Rows are points. To make a cloud, some directions were put in groups of two or more. Within a group, all points are equally far from the middle, so they leave a hole (a ring in 2 directions, a hollow ball in 3). The other directions are filled evenly. Then the cloud was stretched, turned, moved and blurred a little. Count the holes, and give their numbers of directions, smallest first.

Cloud (13 x 2):
[[ 46  -8]
 [ 53 -33]
 [ 16  48]
 [ 46 -28]
 [ 10  26]
 [ 60 -15]
 [ 12  37]
 [ 19  46]
 [ 24  -3]
 [-12 -46]
 [ 15  12]
 [ 22 -26]
 [  2   5]]
Holes: 0

Cloud, 20 rows:
[[ 22 -39  35]
 [-14 -58 -21]
 [ 22  -7 -42]
 [ 20 -25 -27]
 [ -7 -29   1]
 [ -7 -59 -30]
 [-20 -60 -31]
 [  8  24 -36]
 [ 38 -13 -14]
 [ -6 -36  -8]
 [  3  -9  -6]
 [ 34   3  46]
 [ 19 -33  35]
 [  9  32  24]
 [ 14  11  36]
 [  8  11  35]
 [ 39 -34 -23]
 [-10 -15   1]
 [-17 -30 -28]
 [ -9 -11   3]]
Holes: 0

Cloud (31 x 4):
[[ 15  -6  34 -10]
 [ -2  26  21 -54]
 [  2  25   6  10]
 [-16  41  -6  11]
 [ 17  32  50 -28]
 [ 27  14   8 -40]
 [-16   9 -14  -5]
 [ 16  58   1   9]
 [ 30   0   6 -35]
 [ 29  19   1  -4]
 [ 12 -15 -19 -17]
 [ 16 -13 -20   4]
 [-22  -2 -37 -42]
 [ 11  31  33 -15]
 [  8   7  -2 -60]
 [ 25  -3  20 -35]
 [ 13  -1  -4 -15]
 [ 22   0  -6  20]
 [ 39  -7  10 -25]
 [ -9  17  43 -41]
 [-26  -5 -42 -18]
 [  8 -17   3  15]
 [-25  26  23  -4]
 [ 33  29 -20   1]
 [ 15  37   2  16]
 [  4 -40  -8   3]
 [ 13  34  52 -34]
 [  3 -36  -7 -30]
 [ 28  11   3 -23]
 [ 25   9 -30 -24]
 [-32  10 -30   7]]
Holes: 0

Cloud:
[[ -4 -25 -18  47]
 [-12 -31 -21  45]
 [ 16 -25  18   5]
 [-11 -21  34  37]
 [  8   3  12 -20]
 [ -3  16 -58 -22]
 [ 29 -32  -7   6]
 [ 36 -13 -42  22]
 [-40 -28  17  24]
 [-21 -41  23  15]
 [-16  40 -19 -16]
 [ 30  -1  -3  15]
 [ 32  -5 -21 -10]
 [-20   1   3 -27]
 [ 25 -31 -17  29]
 [ 21  28 -47  10]
 [ 16 -20  -1 -21]
 [-16  12 -21  53]
 [-26 -21 -36 -27]
 [ -7  60 -26  15]
 [ 12 -36   5 -16]
 [-37   2  42 -11]
 [-10  44 -24 -12]
 [-38 -38   0  16]
 [ 37  -4 -39  -5]
 [ 31  -5 -10  17]
 [-18  59 -28  15]
 [-42 -26 -17  -5]
 [ -2  41 -32  38]]
Holes: 1 (3)

Cloud (48 x 6):
[[-17  34  -1  -2  12 -60]
 [ 15  -9   4   6  36  30]
 [ 43  11  22  -6  -4 -19]
 [ 20 -12 -21 -36   9 -39]
 [ 22  14  13 -33  20 -30]
 [-45  13   9   7  18  -4]
 [  1 -45  14 -15 -18 -20]
 [ -3 -23  41  16 -40 -21]
 [-13   0   1  13 -51 -37]
 [ 27 -21 -11  20 -18 -17]
 [  6  -2  41  -4 -41 -28]
 [-26  -4  -3  52 -15 -12]
 [-13  14  45  -6 -27 -32]
 [  6 -25   5 -21  28 -29]
 [ 22  52  15  11  25  -5]
 [ 21  14 -36 -30   9  13]
 [-19  12 -15  14 -42 -18]
 [-11  10 -14  49 -22  18]
 [-19  32 -11  37  -1 -27]
 [ 43  48 -12   2  -7 -35]
 [-13  37 -26  29 -16 -21]
 [ -9  47  21 -29   8 -22]
 [ 15  37 -36 -22  29 -15]
 [ 13 -43   6   5   3  -2]
 [  1  -5 -38 -15 -18  -4]
 [ 28 -22  -2   2   5   4]
 [ 38  32 -24   6 -28 -42]
 [ 29  -1 -22   6  17 -21]
 [ 38   0  13   1  17  -3]
 [-43  19   5   3 -14 -29]
 [ 22 -10  25 -45  -4 -42]
 [ -7 -45 -11  12  12 -25]
 [ 39  34 -12  12 -35  -4]
 [  1  31  15  43  34 -19]
 [ 33  14 -36 -17  -6  16]
 [ 25  30 -23  24 -16 -35]
 [ 28   4 -18 -16 -23  13]
 [  3  -6  14  45 -37 -21]
 [ 36   6   3   8 -33  -4]
 [-30 -11  50   4 -23 -35]
 [-22  35 -41   9 -28   3]
 [ -9  11  -4  14 -49 -18]
 [ 27 -10  -8 -21  -8   2]
 [ 37 -18  -1  12 -20 -22]
 [ 36  46  -8 -25  21   2]
 [ 14 -12   6  21 -44 -21]
 [ 15 -23 -15  28 -15 -43]
 [ -4  31  38  53   8 -17]]
Holes: 1 (4)
